Each row of a before or after table is a point. The points were changed in one or more steps. Then noise was added and the rows were shuffled. The steps act on columns, c1 being the first. Name the steps. A step turns or swaps two columns, mirrors them in a line or flattens them onto one, adds a multiple of one to another, or multiplies or shifts one. Angles are multiples of 10 degrees, from the lower column toward the higher: turns from -170 to 170, lines from 10 to 170 but not 90. Use the fewest steps. Two steps may share a column if one is a turn and the other turns, adds or multiplies; they go together, in the order done. Otherwise the lowest column goes first.

Before (9 x 3):
[[ 12 -10 -10]
 [ 26 -31  13]
 [ -3  19 -13]
 [-31  -7 -19]
 [-11  22  20]
 [ -3  13   4]
 [ 14  17 -35]
 [-28  28   3]
 [  0  16  17]]
After (9 x 3):
[[ 74  -3  33]
 [-81  14 -27]
 [-93 -23  -3]
 [-35  24 -16]
 [ 42 -25 -28]
 [-12  -6 -22]
 [-12   8 -11]
 [ 35 -17   6]
 [  3  21 -12]]
Steps: multiply c1 by 3; turn c2 and c3 by -70 degrees

Before (9 x 8):
[[  3 -35   7  13  16  29 -50   5]
 [ 30  30  27  28  59  26  -9  30]
 [ 16   7   7 -22  -2  53  -7 -22]
 [ 50 -27 -17 -17  -6  23  13 -21]
 [  6  41  24  27   7 -31 -46   9]
 [-54  40 -36 -35   2   4 -25  -1]
 [  2 -14 -22   5  28  55  -4 -51]
 [-51  45  33  -2  26 -18  -5  24]
 [ 37 -16  18 -22  15 -28 -64 -18]]
After (9 x 8):
[[  0  43  27  25 -33  10 -31  18]
 [ -1  30  28  28 -35  55 -33 -50]
 [ -1 -13   6 -20 -40  40  43  -3]
 [  2 -35  13   7 -41  -7 -28  13]
 [ -1  45  -3  32 -14  27 -23 -24]
 [  2 -26 -16 -15   4  -6  26   3]
 [  0 -16 -21  19 -59 -46 -16  29]
 [  0  40 -35 -36 -18  44 -10  13]
 [  0   6 -23   7 -11  61  12  12]]
Steps: multiply c1 by 0; add 1 times c2 to c6; swap c3 and c4; turn c7 and c8 by 60 degrees; turn c5 and c8 by -130 degrees

Before (14 x 12):
[[ 21 -40   5 -34 -12  16  -9  -3   4  12 -62  -6]
 [  0  12   5  16   4  19  20  30   2   3  11 -13]
 [  8 -17 -21  18  16  32  19  -2  -8   8   2 -36]
 [ -3 -30   7  18  -2 -27 -30  33   0  10   5  -7]
 [ -7  13   5  10  -9 -21  15   0   3   1 -19  12]
 [ 14   8 -21  16  -3  15 -11  28   9   3  -9   7]
 [-22   6   0 -58   6  27 -14 -11  36  10  -4  10]
 [ 14 -26 -25  -9  -3 -30   3  25  11   2  -1 -11]
 [ 15 -17  -9   0   0  26  19  -7  95  10   4   8]
 [  3   4  -3  11 -21  18   8  13  -8  22   8   5]
 [ 17   6   5  10 -13  25  -3  -6   9  -9   9   6]
 [ 12 -14   3 -25   8  -5 -14  33  27   2  10  12]
 [ 13  -4  -4  13  15  30   8  -4  -7  17   2  12]
 [-45 -19   6  16  -7  16  23   3 -10 -14   6  11]]
After (14 x 12):
[[ 26 -19   4   6  12  14  18   7 -11 -39  -8   6]
 [  3  13   6  18 -22   2  13   6   4  -8 -10  11]
 [  3  14   6   8  20  -2   8  34  -7   1  -8 -15]
 [ -2 -17 -23  11  37  -3  16   2  -5  12 -10 -37]
 [ 13   7  -2   4   6  25   4  16 -14  17  -5  -4]
 [ 23   6  -1 -41  29   6 -14  -4  39  -7  22  10]
 [ 10 -28   6  11 -26  -9 -40  20 -11   6  -5  -1]
 [ -6 -19  -7  -1  24  10  10  29  90  17  -1   6]
 [  3  -3  -4   9  32  -5  11  -6  -6  22  -7  16]
 [ -8 -15   4 -22   0 -11 -29  33  15   5  13  13]
 [-13   8 -20  16  12   7 -20  27  -1  13 -11   5]
 [ -9 -41   7   4  12  16  -4  -3   6  25   1  -7]
 [-18  10   4  -1  18  22  -3  -3  11   6  -3   1]
 [ -8 -28 -24  -8 -29  -7  -6  27   0  12   4 -10]]
Steps: mirror c1 and c10 in the line at 70 degrees; flatten c4 and c11 onto the line at 150 degrees; turn c5 and c6 by -70 degrees; add -0.3 times c6 to c12; turn c8 and c9 by -20 degrees; turn c7 and c8 by 20 degrees

Before (12 x 18):
[[ 27 -27  13   1  16  31   7  51   0  43 -27  39  52 -27 -17  -9  31 -12]
 [ 15   2  27  -7 -34 -37  27  27  51  -5  -5 -39  17  11 -51  29  17   5]
 [  1 -34   6  36  29  13  42  56 -14  -1  23  24 -10 -22  28  43  11   6]
 [-51  26  -3   6 -25  31  25 -18  22  -7  -1   6 -19  28  25  46  -7  34]
 [-33   9  44  -4   2  -1  14  10  11  46 -60  17  53  31  34   5 -27  38]
 [-29  22 -26  29   7  38 -21  21  37  -3 -32 -34 -17  61  13   1  15  36]
 [-21  21  40   8 -27 -37   1  -2 -12  25 -26  24  64  44  -5 -23  34 -12]
 [ -5  11  22 -17  41   2   3   4  35 -23  -8 -24  49  21  -6 -25 -43 -10]
 [ 19 -42 -37  10  44 -33 -37 -10  31  23 -46   3  27 -12  25  32  -4  17]
 [  4  -3  14  30  17   3   8  27 -13  -5 -29 -27 -17  27 -41 -18 -40   0]
 [-15 -12  47   6   3  45  41  -7  49  40 -35 -29 -19  23   1 -41 -20 -29]
 [-16 -12  46  49  28   7  15  20 -14  34  14  16  26 -14 -47  34  -2  31]]
After (12 x 18):
[[ -4  43  25 -15   4   2   3   5  34  20  -9 -24  22 -24  56 -25 -43  -7]
 [  4  16  13  31  -5   4   7  27 -13   1 -30 -27  33 -26 -39 -17 -39   0]
 [-34   2  43  -4   8  -1  13  11  10 -48 -60  17 -15 -23  79   4 -27  39]
 [ 19  36 -36  10 -49 -34 -35 -10  34 -20 -45   5 -14  16  43  30  -5  16]
 [-17  27  46  51 -17   6  15  19 -13 -31  14  14  51  19   9  33  -1  32]
 [ 27  12  13   0 -27  33   7  50  -1 -38 -27  38  33  35  56 -10  31 -13]
 [-29  10 -26  30  21  40 -22  22  37  -6 -33 -34 -18 -61 -16   0  17  36]
 [-53 -20  -4   6  30  30  23 -19  21   3  -1   8 -30 -28 -12  47  -7  34]
 [-14  -1  47   8 -12  45  39  -7  50 -42 -35 -30  -8 -15 -22 -41 -22 -29]
 [-21 -22  40   8  25 -36   1  -1 -12 -32 -26  25  27 -39  74 -22  36 -13]
 [  1  23   7  37 -39  13  42  56 -14   5  23  25 -30  22   1  42  10   6]
 [ 15 -32  27  -5   8 -38  27  27  52   2  -5 -39  55 -12  -2  27  18   6]]
Steps: mirror c2 and c5 in the line at 40 degrees; turn c10 and c14 by 170 degrees; turn c13 and c15 by 70 degrees; multiply c15 by 1.3

Before (10 x 32):
[[-21  62 -51   7 -35 -27  27  12 -28 -40 -25  -6   5   3 -39 -31 -33   8
   20 -33 -18 -15 -18  16 -21  19 -20 -64  26 -17 -17 -16]
 [ -9  28 -49  -6 -38 -33  20  11   7 -57  -4   0 -18   3 -78 -12 -49  13
   11  22  11 -31 -15 -20 -33  -1 -39 -61  10  17 -16 -11]
 [-23  37 -24 -44   6 -36 -16 -21  -4 -18 -32   1  17  -3 -23   5  -7  17
   17 -26  28 -14 -11   7  42  -2 -35 -21  19   1   2 -48]
 [ 48 -28   8  43 -37  -3  -6 -15  21  24  55   6   0  29  23 -16  17 -31
   23 -16  -3 -13  35  -4   7  11  19  18 -13  37   6  12]
 [ 16  21 -20 -21  16  -1 -27  -2  29 -55 -39 -10   4  -8 -12  25  17  31
    9 -25  22  20 -43  29  42 -26 -14 -52  20 -18 -12 -41]
 [  6   8 -21 -38  -8   1  20 -40  17 -38 -27  -2  50   6 -11 -31 -29  13
   11   2  14  25 -40  12  24  17 -13 -35   9 -18  -2 -50]
 [ 60 -29 -29  53 -18   4  -4  -4   2  39  59  13  21 -16  22 -41 -13 -34
   54   8  22 -34  77  26   5   7  13 -23 -17  42 -12  17]
 [ 41 -25 -32  27  -4 -38  -8  -7  19  30  75  -7   1  -3  26 -41   0 -51
    9  16  -7 -12  19  34  -4  10  31 -16 -10  57  20 -12]
 [-18  19 -25  22  25  49 -72  -2 -63  -1  26 -48 -14  36 -30   0  15  -5
  -49  12 -33 -28  24  15  54 -40 -24 -30 -31  23 -77  17]
 [ 18 -14  14  18 -31   3 -20  21 -20  20  51  -1  17 -27  18 -37   5 -33
   21  34 -13 -32  21  24 -13   6 -10  -7   4  21  -5  22]]
After (10 x 32):
[[ 19 -22  13  15 -31   4 -21  20 -20  23  55  -5  13  28  20 -41   8 -33
    0  32 -14 -28 -36  -2 -12   6   0 -18 -10  17  -6  20]
 [  3  24 -22 -38  -8   0  18 -41  19 -38 -29  -6  50  -5  -9 -33 -29  10
    0   4  19  28  27 -38  21   9  -5 -18   7 -22  -1 -52]
 [ 62 -70 -27  54 -17   4  -4   4   3  37  55  15  20  17  25 -41 -15 -33
   -1   8  24 -35 -77  30   3   9  26 -29  20  38  -9  15]
 [ -9  34 -52  -5 -40 -30  22   7   8 -56  -5  -4 -18  -5 -78 -13 -52  16
   -3  21  14 -28  22   8 -32   2 -25 -45 -11  17 -17 -12]
 [-23  41 -21 -45   5 -37 -14 -30  -2 -19 -33   2  16   4 -26   6  -9  20
    1 -29  23 -18   6 -15  42  -2 -26 -38  -9  -1  -2 -46]
 [ 41 -33 -36  27  -2 -39  -8  -4  16  31  72 -13  -1   4  29 -42   6 -48
   -2  15  -7 -11 -35 -18  -5   8  39 -24  14  56  16 -12]
 [-21  72 -51   8 -34 -25  31  -2 -28 -40 -27  -8   4  -3 -38 -32 -30  10
   -3 -38 -14 -13   1 -23 -21  21 -15 -41 -28 -17 -18 -21]
 [ 43 -46   8  45 -37  -7  -5 -11  20  26  57   7   3 -27  23 -19  18 -27
   -4 -17  -5 -10 -21  26   5  11  28  15  19  40   5   8]
 [ 12  42 -20 -25  14   2 -32  -5  29 -56 -33 -10   4  10 -12  20  22  31
    1 -26  25  25  16 -54  47 -22  -2 -75 -19 -16 -10 -41]
 [-18   7 -23  25  21  48 -69  10 -67  -1  27 -52 -11 -33 -30   0  12  -6
    5  10 -33 -27 -28   4  59 -40 -13 -81  29  25 -81  19]]
Steps: add -0.5 times c23 to c2; turn c23 and c24 by 140 degrees; add 0.7 times c7 to c28; mirror c8 and c29 in the line at 170 degrees; multiply c14 by -1; multiply c19 by 0; shift c27 by 10

Before (12 x 64):
[[  8 -33  -5 -36 -13  14  44 -24  11 -30  -5  16 -17 -25   6  26 -18  -1
  -14  -8 -10  -3 -24  30   5   1  -3  -7   3  -9 -13   5   4  -4  -2 -21
  -13   4   9 -17   2  14  21  -5   9 -12  30  -1 -37 -19 -34  14  30  26
    2  24  24 -14 -22  19 -30  -1 -27 -11]
 [  9  -4 -22  -7  -4 -29  28 -12  11 -29   4 -22   0 -16  -5  -9  -5  -2
   -4  11 -15 -24  13   9  -9 -11  -3 -18 -15 -15 -30 -15  -4  -2  30  -4
  -16 -28   2 -15 -22  25  -7 -10  16 -33   5   9 -22 -23 -24  14  15  45
   -3   5  29 -19   9  38 -13  -9 -15  -3]
 [ 49   9 -17  13 -18 -50   6 -26 -11  38  22   6  10 -25  18   5 -19  36
    9 -14 -31   6  37 -12  15  45   2  13   9   0   6  39  10  10 -36  40
    9 -16   7  41   7 -34  38 -10  -2  58 -18 -19  34   6  49   4  16 -13
   23  19 -30 -20  -3 -16  15  42   4 -32]
 [ 44  14  15  -1 -20 -44   3  24  22  23  15  25  -2 -18   1  21 -17  46
  -12  19 -39 -24  31  12  12   1  33   7  11   8  40  45  26  11 -28  27
   17   0 -11  13  11 -46  41  15   3  25 -18 -46  18   8  14   7  28 -18
   25   1 -41  -6   2  17  11  39   2 -31]
 [ 46  26 -10  -7 -22 -32  -3  20  14  23  14  -1   4 -27  -4   7 -31  44
   23 -19 -20 -24  41  -7  10  31   2  18  19  41  16  29 -23  -2 -49  47
   27 -20  -2   7  11 -43  23  27  -3  53   5   0  10  13  22 -22  46 -37
   40  11 -46  -6 -12  -9   7  19  -6 -12]
 [  9   4  -8 -33 -16  -3  32 -27  -7 -27   3  18 -23 -14  -3  14  19  -2
    6   5 -17 -12  -5  14 -13  -1 -34 -27  11   9 -12   2  24  -2  29   9
  -24  15  10 -20   4  32  32 -26  19 -37  22   5 -43 -21 -11 -16  39  11
   -6  -9  26  16 -15  47 -17 -29   1  12]
 [ 46  11 -20  -7 -16 -17  -3  18  -5  37  15  27  -2 -19   7  -3 -20  38
  -30 -11 -17  -3  56  15  10  12  -1  -3  12  12  14  20   1 -17 -15  29
   11 -12 -23   9  31 -32  48  20  18  47 -37   0  20  -4  20   3   4 -17
   38  25 -38 -29  21 -15  15   5  10 -22]
 [ 10  15   2 -12 -11  22 -49  -8   5  -7 -22  72  15  95  -3 -35 -26   2
    4  12  33   0 -28  13  18  41  19  14  10  -5  -1   0 -42  27 -21   3
    6   6 -10  23   5 -47 -38  -3  -6   9  -1  12 -10 -12  -4  -2 -46   8
   23 -24 -30   8 -10 -13  23  15  33  17]
 [ 13 -14  -8 -16  -6   9  28  -6  25 -31 -21  10   4 -26 -26  11  16 -10
   13 -28  -9  -9  -5  11   4  -5   2 -24 -13   9 -17  -2  -5  -4   6 -12
  -40 -22  -8 -27   3  30  48 -21   9  -2  14 -25 -47 -22   7   1  17  27
   -1  11  24  37  -8  25  -8  15 -20  14]
 [ 19  13 -23 -23   8  13  23 -26  19 -28  -4   8 -27 -17 -11  15  -1  -5
   20   4  -3  12  -4  17  14 -12 -30 -26 -18 -11   0   4  -8 -38  26 -33
  -23 -18   5 -12 -22   8   6 -23  10  -3   8  -2 -38  -8 -16  19  59   5
    9  -4  27   3 -14  33  -2   4  13   4]
 [ 18  -6 -12 -12   1  25  28 -20   4  -5   1 -11 -20 -13 -10 -18  26 -22
   16 -18 -13 -15  10   3  25 -15 -31 -24   2  -6  -7   8   9  25   0 -14
  -41 -18 -29 -20 -15  15  20 -13  22 -36  27  26 -37  17 -16  25  38  10
    7 -12  33 -20 -17  21 -22  -5  -7  -1]
 [  4  14 -10 -16  -2  13 -31 -19  28   1 -17  44  24  60   6 -22 -19  11
    5  30  26  -1  -9  23  12  29  35   6 -32 -12   1 -19 -32  44  -9  29
   -5  36 -19  32 -14 -26  -2  -3 -27  17 -33  34 -18  -3 -10   6 -27   7
   44  26 -33   1 -49   6  26   7  30  15]]
After (12 x 64):
[[ 11  -4 -23  -6  -3 -25  31 -13   8 -28 -16 -20  -5 -15   1 -11  -2   0
   -5  14  -1 -23  16  14 -13  -6  -7 -12 -14 -11 -33 -13   0  -5  31   2
  -16 -31   1 -15 -18  27  -6 -11  16 -20   3  12 -21 -22 -24  15  33  46
   -3   7  31 -22   7  37 -23 -11 -11  -3]
 [ 13   2  -8 -33 -18   1  36 -26  -9 -24 -19  21 -25 -14  -3   9  25  -9
    6   2   4 -14  -7  37 -15   0 -38 -28   5   7 -17   4  24  -7  34   8
  -23  13  11 -19  11  27  29 -26  19 -10  23   6 -42 -21 -14 -15  40  12
  -10  -9  27  17 -16  46 -15 -32   4  12]
 [  7 -34  -3 -35 -10  13  46 -27   7 -29  -9  12 -18 -23  10  28 -13   3
  -14  -5  -3  -2 -20  44   6   0  -7 -10   4 -12 -14   3   5  -2  -3 -20
  -12   5  11 -17   2  11  19  -5  12 -16  28  -5 -35 -10 -33  15   5  31
    2  23  21 -16 -24  26 -30  -4 -26 -12]
 [ 50   9 -19  15 -15 -54   6 -24 -12  41 -36   5   7 -27  23   9 -21  36
    8 -16  20   9  38   7  14  42   3  13  10  -3   7  42   6   7 -41  40
    3 -10   7  40   7 -31  37 -13  -3  48 -19 -20  37   9  53   3 -38  -9
   25  20 -26 -15   0 -14  25  41   5 -28]
 [ 14  -4  -9 -16  -3  26  27 -22   7   1 -14  -9 -19 -10 -12 -20  24 -25
   14 -19  -1 -11  10  35  25 -13 -34 -29   4  -6  -6  13   6  20   3 -15
   18 -21 -27 -20 -16  10  21 -15  22   0  25  26 -37 -38 -15  22  41  11
    3 -15  32 -20 -18  22 -23  -9 -11  -3]
 [ 13 -11  -4 -20  -7   8  34  -7  26 -30  -7   7   4 -30 -27  11  16  -9
   13 -28 -23 -11  -1  15   5  -4   1 -22 -10  12 -17  -2  -4  -3   7 -12
  -24 -23  -9 -32   7  33  49 -20   5  -5  19 -23 -44 -39  11   0   4  30
    4  11  23  38  -9  22 -12  14 -20  16]
 [ 40  28 -10  -7 -25 -38  -8  24  16  24 -18  -3   7 -27  -1   7 -32  41
   25 -19  12 -25  39  31  15  28   2  22  18  40  16  32 -22  -1 -54  50
   13 -19  -1   3  14 -40  21  26  -4  55   3  -2  10  26  21 -20 -29 -37
   42  17 -46  -8  -9  -9  21  19  -7 -12]
 [ 11  12   2 -11 -10  17 -49  -8   2  -6  33  70  20  98  -3 -35 -24   2
    4   8 -23  -1 -24 -31  22  47  16  16  11  -6   1  -2 -40  32 -23   2
  -11   6 -10  20   8 -50 -38  -3  -6 -27   0  10 -15   5  -1  -5 -30   5
   20 -24 -32   8 -10 -11  31  18  34  18]
 [ 24  17 -24 -23   5  12  25 -24  18 -29  -2  10 -27 -20 -10  13  -3  -6
   16   3  -3  14  -4  65  17 -11 -29 -24 -15  -9  -3   2  -7 -43  26 -30
   -8 -16   5 -12 -25   5   3 -25  11  17  10  -4 -39 -24 -17  15  13   2
    7  -3  23   3 -12  36 -19   6  13   9]
 [ 47  17 -16  -5 -13 -18   3  17  -3  38 -16  24   4 -21  10  -3 -20  30
  -28 -10  18  -6  60   8  10  12  -2  -3  11  15  15  18  -1 -13 -17  29
  -10 -15 -21  12  31 -31  52  18  19  16 -34  -5  16  13  26   6 -46 -22
   39  26 -37 -26  23 -17  28   2  12 -19]
 [ 42  18  11   3 -22 -48   1  19  23  25 -38  26   1 -22   2  24 -19  48
  -12  19  15 -21  29  27  10  -1  36   6  12   7  38  46  23  13 -29  26
    4  -4 -11  11  14 -47  43  15   6  18 -19 -46  19  19  11   4 -17 -16
   22   6 -42  -4   3  16  25  42   5 -32]
 [  3  18  -6 -15  -3  12 -34 -18  27  -1  30  39  26  60   0 -22 -17  11
    3  31 -15  -4 -12 -13  14  28  27  10 -32 -14   2 -20 -32  41 -11  30
   -8  36 -17  27 -17 -25   2  -6 -24 -19 -30  36 -20  -4  -6   3 -33  11
   45  22 -30   1 -47   6   5   5  30  16]]
Steps: swap c11 and c21; turn c24 and c53 by -60 degrees; turn c46 and c53 by -60 degrees; add 0.7 times c29 to c61; swap c37 and c50

Before (11 x 64):
[[ -6   7   6  -9   1  -6   1   0   3   2  -4  -2 -16   3   2  -8  12  10
   -3  -5  -1   2   0   0  -1 -14   1   1  -3  -4   4  -5   8   3   6   3
    7   0   6  10   1  -2 -12  -5  -6  -4  -8  -6  -5  -2  -9  -3   6   3
   18  -7  21   6  -5   4  -6   8   4  -2]
 [  4  -5   7   3   2  -5   7  -8   0   5  -5   2  -1   2   2   5   2  16
    0   0   6  -1  -2  -3   1   3   1   7  -6   0 -14   6   3  -1   5  -5
    4   1  -3  -2  -2  10  -6  -6  -2  -5   4  -3   6   5   0   7   3  -1
    1  -1  -4  -4  -3  -4   5   7  -1  -8]
 [ -3  -4   2 -10   6  -4   5 -16   1   7  -7   3  -1   8   0  -8  -3   0
    0  -4   1  -1  -5   6  -6  -1   2  -2   0   3   6  -5   5  -1   2  -1
    6  -6   4  -3  -3  12  -5   2   5  -6   7   2  -4   0 -10  -1   5   8
    0   0  26 -10  -2  -4   9   4   6   1]
 [ 17  -4 -11 -14   4  -6   4  -1   7   4   5  -4  -1   4  11  11  -3   0
   -3   3   2   1  -3  -5   1 -12   2  -3 -10  -3   1   0   8  -5   1   0
  -10   2   4  -4  -1  12  -7  -4  -9   0   6  -6  22   2  -2   7   6   3
   10  -2  -1  -5  -3   1  11   9   4  -6]
 [ -1   6   6  -2  -1  -5  -4   0  11   4   6   2  -3   1   3  -6   5   2
    4  -3   6  -1  -4   3  -1   2  -1  -2  -7   7   3   5   1   6   6   0
   -1 -12  -8   0   5   4  -6  -1   5  -1 -39  -7  -4  -2  13   7  -2   9
   -2   0   0   4   1   5  -4   5   8  -1]
 [ -1  -4   2   5  -3  -4   5  -9  10   4   6  -1  -2   1  14  -9  -2   6
    7  -4   3  -5  -3  -2  -3   6  -8   2  -1   6  -2  -6   1   3   2   4
    6  -3  -6  -2  10 -18  15  -2   4  -5   7   0  -1  -1  -6   4  -3 -25
    0   1  -8   8  -5   2  -5  -3   8   0]
 [-10   9  -1  -5   8   1   1  -7   2  -2   4  -3 -18   5   2   5  -2   0
   -3  -4 -18   0   2   7  -4   4   2  -1 -10  -4   2   0   0 -22  -4   2
    3  -1   5   0   0  -2  -5   6   1  -6   5   4   3   7  -9   1   4   9
   14   0  -4   6  13   1  -6   1 -12  -1]
 [ -5   2  -2   5  22  -1   7 -12   2   5   1  -6 -12   6   6  10  -3   2
    7   3   5 -13  -3  13 -10   2  -9   6  -7 -18   1  -3   1   2   1  -9
    6  -1   4  26  -4  -6  -9  -3  -3   3  -1   3   8   9  -3  -6 -22  12
    2  -1   3   2   2   4   2   2  -4  -5]
 [ -3  -3   6   0  -1   1   3   1  11   6   3  -6  -1   7   0 -10  -1  11
   16  -5 -10  -2  15  -2   0  -1  -1   2  -3 -14   3   6   1   6  -4   3
    6  -9   6  -2  -1   5  -3  -1  -1  -4  -6   4  -1   6   1   0  -2  12
    0  -1  -6   4  -4   0  -3  10  -2   1]
 [-11   8   1   5   4   1   2  -7  12   3   7  -7  -2  -9   2  -6   8   0
    3  -6   5   1   4  -1   1  -4   2   0  12   6  -6   1   4  -6   1  -4
    2   0  -7   2  27  12 -14  -4   2  10   7   0  -6   1  -9   6   6  11
   -1  -6  -5   7   6  15  11   7 -32 -21]
 [-12  -2   7   1   2  -3 -32  -2   8  -4   3  -3  -3   3   3  -3  10   5
    5  -6  -1  -3  -2   4   0  -1  -6   9  -8  -2   6 -10   5   4  -4   1
    4  -4   5   1  11   7   2  -4 -23  -4   5  -4  -6   0  -9  -1   3   2
    3  -8   3   1  15  -4   7 -10   5   1]]
After (11 x 64):
[[  3  -5   7   2  -4   4  -6  -9  -1   6  -6   1   0  -5   2   4   2  15
    0   3   6   1  -2  -3   0   2   3   7   4   2 -14   7   1  -2   2   2
    3   0   2  -4  -1  10  -6  -6  -2  -4   2  -2   6   5  -1   7   4  -2
    3   0  -4  -4  -2  -5   5   6  -2  -9]
 [ 16  -4 -10 -14  -7   2  -6   0   6   4   5  -4   0   0  11  11  -4   2
   -2   3   2   1  -3  -4   0 -13   9  -4   4  -1   0   1   8  -6  -3   4
   -7   4  -5  -4  -1  10  -7  -4  -9   0   7  -5  24   2  -3   8   6   2
    2  -2  -2  -5  -2   0  12   8  12  -4]
 [-11   8  -3  -6  -6   4   3  -5   1  -2   3  -3 -18   3   1   5  -2  -1
   -2  -5 -20  -1   2   7  -4   3   9   0   5  -3   2   0   0 -21  -1   5
    3   0  -5   0   0  -3  -6   6   0  -6   4   3   4   5  -9   1   5   8
    4   0  -4   6  13   3  -5   1 -35  -1]
 [-10   7   2   6  -1   3   2  -5  12   4   6  -9  -2  -4   2  -6   8  -1
    4  -6   6   1   3  -1   3  -5 -12  -2  -2   3  -5   0   2  -6   2  -9
    2   0   9   2  26  13 -15  -6   2  11   5   0  -6   3  -8   7   4  11
   14  -6  -5   9   6  15   9   8 -96 -22]
 [ -3  -4   2  -9  -7   3  -2 -15   1   7  -7   4   1  -1   2  -7  -5   0
   -2  -4   2  -2  -5   7  -8  -1  -1  -1   0  -6   6  -4   8  -1   1   7
    5  -7   2  -4  -4  14  -5   2   6  -5   8   1  -3   0 -12  -1   7   7
    0   1  26 -10  -3  -5   9   4  19  -1]
 [ -2   5   6  -2  -2  -5  -1   0  10   4   7   0  -2   2   3  -7   6   3
    3  -1   5   0  -3   4  -2   1   6  -2   2   3   4   4   0   5   3   1
    0 -13  10  -1   5   6  -8  -3   7  -1 -39  -5  -4  -3  14   7  -1  10
   14   1   0   5   1   5  -5   6  25   2]
 [  0  -3   2   4   1   0  -7  -9   9   4   7   1  -2   4  14  -8  -2   4
    6  -3   2  -5  -2  -2  -2   7   3   1  -7   3  -1  -6   2   2   1   2
    5  -3   7  -3   9 -18  14  -2   5  -5   6   0   1  -2  -6   3  -4 -24
   13   1  -6   9  -5   2  -4  -2  23  -1]
 [ -5   3  -2   4 -18  15   3 -13   1   4   1  -6 -12 -11   6  11  -4   3
    6   4   6 -13  -3  13 -10   0   8   6  -6   6   0  -3   1   3  -1   5
    4  -1 -20  25  -5  -6 -11  -3  -2   3   0   2   7  10  -3  -5 -23  13
  -25  -1   3   3   2   4   3   1 -12  -4]
 [-14  -2   5   1  -3 -27  20  -2   8  -4   3  -4  -3   2   3  -3   9   5
    5  -6  -1  -4  -2   5   1  -2   9  10  -3  -3   9 -10   4   5   2   4
    3  -4  -5   1  12   8   1  -4 -22  -6   6  -3  -4   0 -10  -3   3   3
   -2  -9   5   2  16  -5   7  -9  15  -1]
 [ -7   9   7  -9  -5  -2  -2   0   2   1  -5  -2 -14   3   1  -7  13  10
   -3  -4  -1   2   2   1  -2 -13   2   2   3  -3   3  -5   6   4   4   3
    7  -1  -7  11   1  -2 -13  -5  -6  -4  -7  -6  -4  -2  -8  -2   6   3
    7  -6  21   6  -6   5  -5   7  13  -2]
 [ -3  -3   4  -2   2   2  -1   1  12   4   2  -7  -1   4   1 -11  -1  11
   17  -4 -11  -3  16  -2  -1   0   3   4   0   3   5   4   1   6   3   6
    6 -10 -16  -3   0   6  -1  -1   0  -4  -6   3  -2   7   3   1  -1  11
  -23  -1  -5   3  -4  -1  -3  11  -6   1]]
Steps: flatten c3 and c35 onto the line at 20 degrees; turn c5 and c6 by -140 degrees; turn c6 and c7 by -130 degrees; swap c14 and c36; turn c27 and c29 by 110 degrees; turn c30 and c39 by 120 degrees; add 1.5 times c39 to c55; multiply c63 by 3
